Rows are points. Examples show where two turns around zero, p and q, send a point. Where does a point land after both, in the order given? Backwards means that the second turn is done in reverse. Each puzzle has new turns, and all numbers are rounded.

Turn p:
[-45   3] -> [-39  22]
[ 26 -24] -> [ 13 -33]
[-44  -1] -> [-40  18]
[48 41] -> [61 16]
[ 15 -20] -> [  5 -25]
Turn q:
[-7 34] -> [ 0 35]
[-41 -24] -> [-45 -15]
[ 48 -11] -> [ 45 -21]
Where do these land?
q, then p: [ -4 -15] -> [-12  -9]
p, then q: [-18  75] -> [32 70]
q, then p: [ 5 -5] -> [ 1 -7]
q, then p: [ 37 -38] -> [  6 -53]
q, then p: [-21 -17] -> [-27   0]

Turn p:
[-22   8 -65  50] -> [-57 -51 -34 -16]
[-24 -14  57 -47] -> [25 37 64 12]
[  0  33 -14   1] -> [-12   8 -15 -29]
[21  2  2 35] -> [ -9   3 -34  20]
[ 26 -29  19 -39] -> [54  2 18 13]
Turn q:
[-33  15  21 -62] -> [ 18  51  28 -44]
[ 17  50 -42  10] -> [  0  24 -61  18]
[ 44 -21   2   4] -> [ 20 -18  10  40]
[ -4 -39 -21  53] -> [-17 -65 -14   3]
[-24  -5  41  -4] -> [-23   9  38 -17]
Where do these land?
p, then q backwards: [ 17  11   4 -65] -> [-15 -22  -8 -62]
p, then q: [ 47  36   4 -26] -> [ 39  33 -30  26]
q, then p: [-13  -8  19  35] -> [-18  -8  35  15]
q, then p backwards: [ -4 -41  35 -36] -> [-28 -19  10 -55]
q, then p: [-32  20 -14  42] -> [-18 -37  34 -23]
q, then p backwards: [-15 -18 -49  50] -> [ 18  -7 -64  32]

Turn p:
[-11 -10  16 -12 -14   3 -15  42] -> [ 20 -13  23 -20 -18   0 -23  22]
[-22 -10 -14 -15  24 -12 -12  -5] -> [ -6   2 -20  -4  10  -1 -35 -10]
[ -1  15 -32  16 -14 -10  -7 -20] -> [-18  17 -23  21  -6 -20   9  10]
[-16  18  16  19 -21   9  17  30] -> [ -9 -14  40   0   1 -11   8  28]
[ 22 -11   9  13  18   2   6  -1] -> [ 21  -6   0   2  16   0  15 -16]
[  8 -15  -7  -7   8  24  -7 -23] -> [  8   8 -17  16   3  29   1  -7]
[  5 -10 -15 -17   5 -19  16 -19] -> [-16 -11 -25  -3  -7   0   2 -25]
[  1  18  28  27 -41  -5   6 -18] -> [-13  21  38  18 -22 -13  29  -3]
[ 14   5   0 -24  35   8  -5  12] -> [ 13  -2 -16 -31  24  17  -5  -1]
Turn q:
[ 17   0  -9  12   4   6  10 -11] -> [ 16   1  12 -13  11   6   2  -4]
[ 24  13  -1   2   6  15 -76  -8] -> [ 30  39  -3 -11 -40 -17 -43  23]
[ -4   7  -7  -2 -25  -9  -8  -4] -> [  3   9  -9   8 -18  11   5 -15]
[  4  16  -2 -15  -2   9  10   2] -> [-11   1  -6 -14   0  17   2   5]
[-14   1 -17 -11  10  -3  12 -10] -> [ -6   2 -18  -5  21   1   2 -11]
[ -1  -4  21 -12   4 -42  23   0] -> [-37 -13  16  -1   0 -15  11 -29]
[-12 -32  -9   9   5   9  -5  54] -> [  6  -9  -9  21   1 -28  36  40]
[ -7 -12   3 -14 -11   9  17 -14] -> [  1 -26 -13  -4   4  11  -1 -11]
[-7 12 20 32 10  6 16 -9] -> [ -1  -3  30  18  22  14 -13   2]
Where do these land?
p, then q: [  8  27  17   4  26 -11  16  31] -> [-37 -17  -4 -23   7 -28  -5  -1]
q, then p backwards: [-24  -8 -16  -4 -18   3  17  -3] -> [ 18 -13 -17   1  12  11  15 -17]
p, then q: [ -3  22  10 -22 -32   8 -11  19] -> [-23 -13 -12   7 -30  18  14  19]
p, then q backwards: [ 3 -5 10 27 13 22 20 -5] -> [-14  -7  -1  30  -1   0  28   2]
q, then p: [ -7  -5  -4  10 -10 -16 -27  14] -> [ -9   5   7   6  -8 -28  20   6]
q, then p: [ 18 -27  -9  -5  -1 -29  13 -34] -> [-11  14 -19   2 -13  12   6 -48]
q, then p: [-10  12 -22   7 -14   5  -4 -26] -> [  1  20 -20   9  12  13  20   9]
q, then p backwards: [  7   5  32 -14  34  -4 -26  10] -> [-40  20  -7  -2 -15 -22 -10  20]
p, then q: [  9 -20 -19  -2   3  23   2  -6] -> [31  1  2 -4 12  2 12 14]

Turn p:
[ 38 -45 -20 -51  43   0 -16  30  -8 -10  -2] -> [ 16 -16  16 -59 -27  -4  33  -1 -44   1 -40]
[-10  -6   9  41 -47  21  19  -9   6  26 -31] -> [-12 -15   0  62   6  24  23   6  25   5  26]
[-43  -5 -29 -10 -30 -13 -10  24  -2 -25  32] -> [  5  -5 -15 -31 -20   6 -27  20  -9  -4  58]
[ 47 -20   2 -44  15 -62 -16  25 -11 -27   9] -> [ 39 -11 -22 -39 -47 -41   2 -12 -28 -27 -35]
[-48  -2  30  36 -19  19  44 -32 -21  13  30] -> [-27   6  21  15  42   0   1 -13  52 -28  54]
[ 21 -18  -2  -6  23 -16 -24  22  49 -22  19] -> [ 34   5  -8 -36 -24  11  -9  33  10   1 -36]
[ 36  -9 -35   0  17 -19 -39   6 -11   6  31] -> [ 51 -21  21 -20  -2  -5 -26  -1 -32   2 -18]
[-18  28  34  -3 -23  39   2 -63  10  37 -37] -> [-54   3  15  53  14  -6   1 -27  42  50  -3]
[ -1 -11 -21 -18  51 -47  -3  15  -4  13 -14] -> [ 34  15 -12 -27  12 -42  26  11 -32  12 -14]
[-13  16 -29  18 -16   6  42 -20  -1 -33  11] -> [ -4   0 -37  -7  29  33 -11 -25  10 -11  30]
[  4  38  56  37   0  57 -38 -12  -3 -11 -70] -> [-81  -9   2  68  16   9 -15  32   2   8 -54]
[-12  36   5   0 -14  14  40  13  -4  33  20] -> [ -4  49  17  22   3  14   1 -24   3  -9  32]
Turn q:
[-18 -32 -38 -42 -26 -40 -22  48  22  27  -7] -> [-63 -18 -14 -53  12 -25  -2 -33  -5  34 -23]
[ 38  27 -40  -7 -16   8  15 -37  30  -5  14] -> [  4  38  22  -7   0  31 -30 -27  41   5  25]
[ 42  -6  34 -15  35 -20   8  20  15  -8 -13] -> [ 13 -25  38 -14  46  -2  24  22  10   2   3]
[  8 -48   3   7  13  45 -26  -5  36 -15  40] -> [-30 -33  10  55  12  22 -41  16   6  25   4]
[-40  28  18  28 -35  49 -41 -28 -27  -7 -18] -> [ 10  33 -22  30 -62  13 -16  32 -19 -21 -45]
[-49   1  23  28  -4 -16 -15 -17   3  34 -30] -> [-18  16   1  20 -22  -4  38 -15 -43 -23 -32]
[ 34 -22  -4   9  51  12  -2  14 -30 -32 -15] -> [ 38 -37   1  13  41 -24 -22  16  16 -25  -5]
[ 24   7  34  20 -35  -7  37 -19 -39 -20 -13] -> [ 67   5  22  -2 -39 -16  17   5   0  12   9]
[-17  -2  35 -15  17 -11 -15 -48  -6 -58  33] -> [  8 -48  22   3 -38  43 -12  24 -11 -36  29]
[-43 -25  13  21 -26 -23  17 -17   6 -33  -1] -> [ -3 -35   3  17 -56  -2  26 -25   0  -3   2]
[  3 -35  -7 -31  32 -33  10  34  32  39   8] -> [-40 -25   4 -19  60  -6  21 -25 -16  23  11]
[ 29  31 -42 -31   0  32  50  30 -20  19 -16] -> [ 40  37 -47 -32  41   1  -5 -12  33  27   4]
[  7  39 -47  -5 -17  39 -22  -9 -58  25  21] -> [ 17  58 -47 -15  -8  -8 -63  12 -14  -7   7]
[-16  36  18  31  11 -35   4  35  36  33  -2] -> [-42  31   8   2  14 -22  63  10   2 -11  10]
Where do these land?
p, then q: [ 12 -33  25  14  -9  32  59  16 -22 -44  31] -> [ 16 -53 -20  18 -27  60  -9   7  46   1   5]
q, then p: [ -6  63  23   3  52 -20 -27 -22   3  36 -76] -> [-72  32 -67 -14  20   7   8 -23 -30 -36 -42]
p, then q: [ 16  -6  10  16 -26  75  62  40   2 -27  15] -> [ 28 -10 -52  49 -37  58  -7  30  39  10  -5]
p, then q backwards: [ -4  13  10   9  46   3 -24   5  24 -24  15] -> [ 24  21  -5 -24  -3  19 -40  17 -10   6 -21]
p, then q: [  3 -51 -44  23 -26 -44  32  14 -34   7  21] -> [ 34 -39  26   5  13  -7 -44  -4  19  28  63]
p, then q backwards: [-14  15  32  27   3   0 -31 -20  44  28  -9] -> [ 38   0   5  28 -17  47 -13  27  23 -14  -1]
q, then p backwards: [  8 -57   5 -39 -32 -46  24  29 -17  -3  24] -> [-20 -39 -46 -53  -6  -7 -34 -41 -23   2  -4]
q, then p: [-12 -12 -13 -17  12  12 -11 -36  25  -5 -33] -> [-43 -26  -4   6  18  16   7   5  10  19 -22]
p, then q backwards: [-26   9  13   5  -4  17 -45  -4 -27  -1 -15] -> [  8 -29   9   9   3  -4 -42  17   8   3  32]
p, then q: [ 11  -4 -16 -18 -39 -29  40 -26 -40   2  47] -> [  5 -16  49   5 -27  37 -47 -13  -6  -7  45]
q, then p: [-44  34 -13  -7  19  -5 -12   6  28  -2 -14] -> [-32  10 -36 -24  16  29   4   4  -1  14  23]
q, then p: [ 18   9   4  12  38  22 -29 -12  18  -4 -19] -> [-24   7 -14   0  16  10  -2  40  -5 -15 -34]
q, then p: [ 39  -5 -32 -11 -70 -38  -1  14 -16 -16  21] -> [ 23   8  16   6 -64 -47 -22 -16  27  37  12]
q, then p backwards: [  0  27  -4 -16  36  20 -37  -3  10  52  -8] -> [ -8  42  -2  27  48  28  15  22  -9 -21  -7]

Turn p:
[  6  24  15 -10   2   0 -13 -18  28   0   6   7   4 -11] -> [-12   0  26  10  26  -3  -5 -12   5   7  13   7  13  13]
[  4 -11 -11  -2  -3  10  -8  11 -14  15   6 -18 -13 -20] -> [  8   4   9 -26 -19  -3 -10  -5   2   8  -1 -18  -5 -13]
[ 11   7  15  32 -19  49  -3  -9   9  -4   1 -21 -14   8] -> [ 40  25  31   7   7  35  11  12   0   7   1 -14   2  -2]
[  7 -16  -7  11  12  15 -10   5  40  18  12   2 -16  12] -> [ 25  -9  10  -3  28 -12  11   0  18   1 -11 -20  20 -17]
[  9   4  -6  -4  -9  10  -4  16 -11   5   8   8  -3  12] -> [ 14  13  -9  -2  -7 -11   4   5   3   9  13   5   0 -11]
[ -7   1  -8  -6  -7 -29  19  -9   3 -20 -14  32  35 -10] -> [-32  -1 -13  28 -11 -14   5 -14   6 -24 -13  28  -5  21]
[-13   3  -2 -17  27  16 -14 -11 -13 -11 -29  -9  12   3] -> [ -7   8 -16 -16   3  21 -24  -1 -18 -19   2   5  26  11]
[ 13  14 -19   7  38  -2   5  -2  -6 -24  -6  -1 -13 -10] -> [-16  15  -7   5  18   5 -19 -12 -25 -12 -11  -4  -5 -29]
[  6 -20  13  11  16   3  15  34  -6  32  -6 -17   0   4] -> [  9   4 -15 -39   4  -6  20  15  -1  16 -27 -15  -8   1]
[-22  14 -13  12 -25 -18   5   3 -22   3 -10  -7  21   8] -> [-14   8 -24  14 -25   9  -4  14  16  -2   9  -8 -18  20]
[ -9  -8  -2  -8 -17   1  29   5 -10   3   9 -19   1  10] -> [ 12 -10 -13 -12 -12  15  13  -4  11   0   5   4 -27   2]
[ -4  -5   7 -11   9  -4 -26  -1  11 -25  13 -19   8  -8] -> [-17 -10  17  -8   4   4   8  -5 -15 -20  24 -14  13  -2]
[ 14  -5   0 -15  -9 -28   4 -13 -27   0 -14   4  -1   4] -> [  1 -12 -13   6 -16 -16 -18  -1 -22   2   2  11 -19  17]
[-13   4  12 -11 -29 -13  -8   0  10   5  -3  35 -27   5] -> [  4 -21  16  18  -5 -19 -11  26  20  11   7  29   4  -3]
[ -2  -7   6  11  14 -11   8 -11   8   3  26  23   5  -5] -> [-13 -16   0  19   4  -6  18 -17   0  16 -14   2  10  -9]
Turn q:
[ 13 -18 -18 -12   3   9   9  -3 -24 -23  -6  20   0  -7] -> [  5 -19 -13  -4  -8   5  26  -1 -27   2  14  -7   3 -20]
[ -6   0 -20 -12   8 -21  13  -4  15   3  -8   6 -22  -4] -> [  8 -23 -22  -7  12 -18  -6  -6   9  15   3   1 -11   5]
[ 11 -33 -17  -2 -10  -3   1   6  -1 -21  -4   6  -6  11] -> [ -7 -26  -4   3   2   8   3   3 -25  -2  24 -15  -3   6]
[-16  12  20   5   5  19  22   7   3  25 -14  21   2   4] -> [  3  -4   4  -7   4   3  18  13  24   7 -28   9  29   8]
[ 11   5   2  -1  15  20  -4 -15   9 -35  21  -3   9   1] -> [  8  19   0  -7 -17  -1   6  -1 -21 -10  27  27   2   4]
[ -5  13   5 -11  -7   7  -4 -21  16   7 -10  23  20   3] -> [  4  -3  -2 -17 -27   0 -13  -7   5   7 -12   6  27   2]
[ -8  17  -7   3 -17   2   8  -1  -1   2 -34  -9 -16  -5] -> [ -5   1 -19 -20   6 -12   6  -3  15 -13 -15 -25   0   8]
[ -5   2  29   5 -21  -6 -21  -2  19 -13   4   5 -10  18] -> [ -3   3   4  14 -26  -1 -17  13  -3 -10  -7  -3  -4  36]
[  2  11   0 -18  19 -12 -11  -4   2  15  -2 -15 -15  -6] -> [  7   3   0 -12   3  -7 -11   0  11  10 -10   8 -31  -9]
[ 13 -24 -15  14  -7   8  -7 -10  14   1   1 -13 -36  -1] -> [ -3  -8 -14  -4   5  21   2   1  14  -1  32 -12 -25  20]
[-20  -5  -8  11  26  15 -24  27 -13  -8  12  -6   7  -4] -> [ -6  19 -10  11  25  24  -4  18 -22  -6  -7  20  -4 -13]
[-19  17  -2 -20   1  -2   2   5 -19   0  31  26  13 -13] -> [  6  14 -11  22 -12 -15   2   9 -10  27 -10  12  17 -27]
[ -7 -16 -10   2  -3   6  16 -13 -32 -15  -8 -16  14   2] -> [-31   0   1  -4   4  -2  25 -18 -17  -8   7  -6   2 -16]
[  7  14   4  26  -3 -16 -11   0  -8  10 -18   5  14  26] -> [  7   5  17   2   7  11  -6 -25  -9  -5 -28 -15   7  18]
[  8  -1  13   1  12 -21   7   3  14  28  12 -17  -4 -42] -> [ 13  -4   9  16   9  -8 -14  -2  45  -7   6  12 -18 -24]
[ 21   4  23   8 -19  -3   4  26   7  24  22 -33  31  18] -> [ -6  24  61  12  13  -5 -19   9  11  -5   6 -13   9   3]
Where do these land?
q, then p: [  6  12  -1   2  23  -8   8   9   6 -44   6   5 -76 -13] -> [ 27  -7 -29  20  14 -33  -6   0  -7  -3  -9  -2 -44 -59]
p, then q: [  0  -6  -8   0 -21   5   3  -9 -33  12   4  -3 -16 -20] -> [ -3   6   0   2 -24  11 -10  10  19   3   0 -34  -7   4]
q, then p: [-10 -10   0   9   1   8  -8  24  -7 -62   5  -9   0 -16] -> [-23  17 -19  20 -29   9   7   4 -19  -9   8   1 -17 -43]
p, then q: [  1  -7  15  -2   5  10   5 -18   7   9 -24 -18  15  24] -> [  4   0  20 -27   9  11  13   0 -30   9   6   1  -1   9]
q, then p: [ -9  20  -8   1 -19 -22   8  -7   6  16  17 -13   2  -8] -> [-16  -9   8  15  20  -5 -11   1   9   7   5 -28   1  14]
q, then p: [-13   1  -7  -6  17  -4   0   5   4  20 -31  -5   0  -9] -> [ -3  -8   3 -18   8  -8 -19  -5  -1 -25 -13   7  18  -1]
q, then p: [-13  -3 -11 -10 -27  10  -3  -9   5   7  -4   8  13   1] -> [ -6   1  -3 -10 -14   4   2  -5  20  -7  16 -14   7  18]
q, then p backwards: [ -7 -12   0  22  29  -9 -11 -16   9  14   6  24   5 -12] -> [-17   3  -3 -12   0  18  29 -32  -3  -2   4  17  -5   8]
q, then p: [ 18   4 -11 -12  -6 -14   6  -5   8  -7 -21  -8  10 -20] -> [ -8 -19  19  -3  -7  -9  -6 -17 -16 -17  12  -6  -7   2]
p, then q: [ -1   7  13 -15   4   9 -19   1 -10 -16  11   1   6 -12] -> [-10  14   5  17 -17  -6   5   4  -3  11  -6   7  14 -13]
p, then q: [ 13  15 -17  -2  -9   4   2  -3  -8  17   5  -7  17  39] -> [ 21  18   4  -8  20   2  -6 -20  -3  24  25  -6  -7   8]
p, then q: [ 3 -9 -4 -1  3 15 10  6  9 17 19 -3  1  1] -> [  5 -10   8 -17  -5  -9  -1  -8  18   3  12   5   0  -7]
q, then p: [ 13 -12   9  -7  -1 -14  -4  10   8  12   6  -4  -3  44] -> [ 17 -16  -8 -16   4   3   9  29 -16  24   2  -2  11  12]
q, then p: [ -4  -6  28   0  25  -2  15   0 -10   2   1  29  15  16] -> [  9   6  -7   7 -13  -6  14   9  -6   4 -34  26   4  23]
p, then q: [  3   9   2  20 -22  11 -11  12   5   4   0   2  10 -16] -> [  5  15  12   2   0 -21  -6   6  16  -9 -11  -2   8  18]
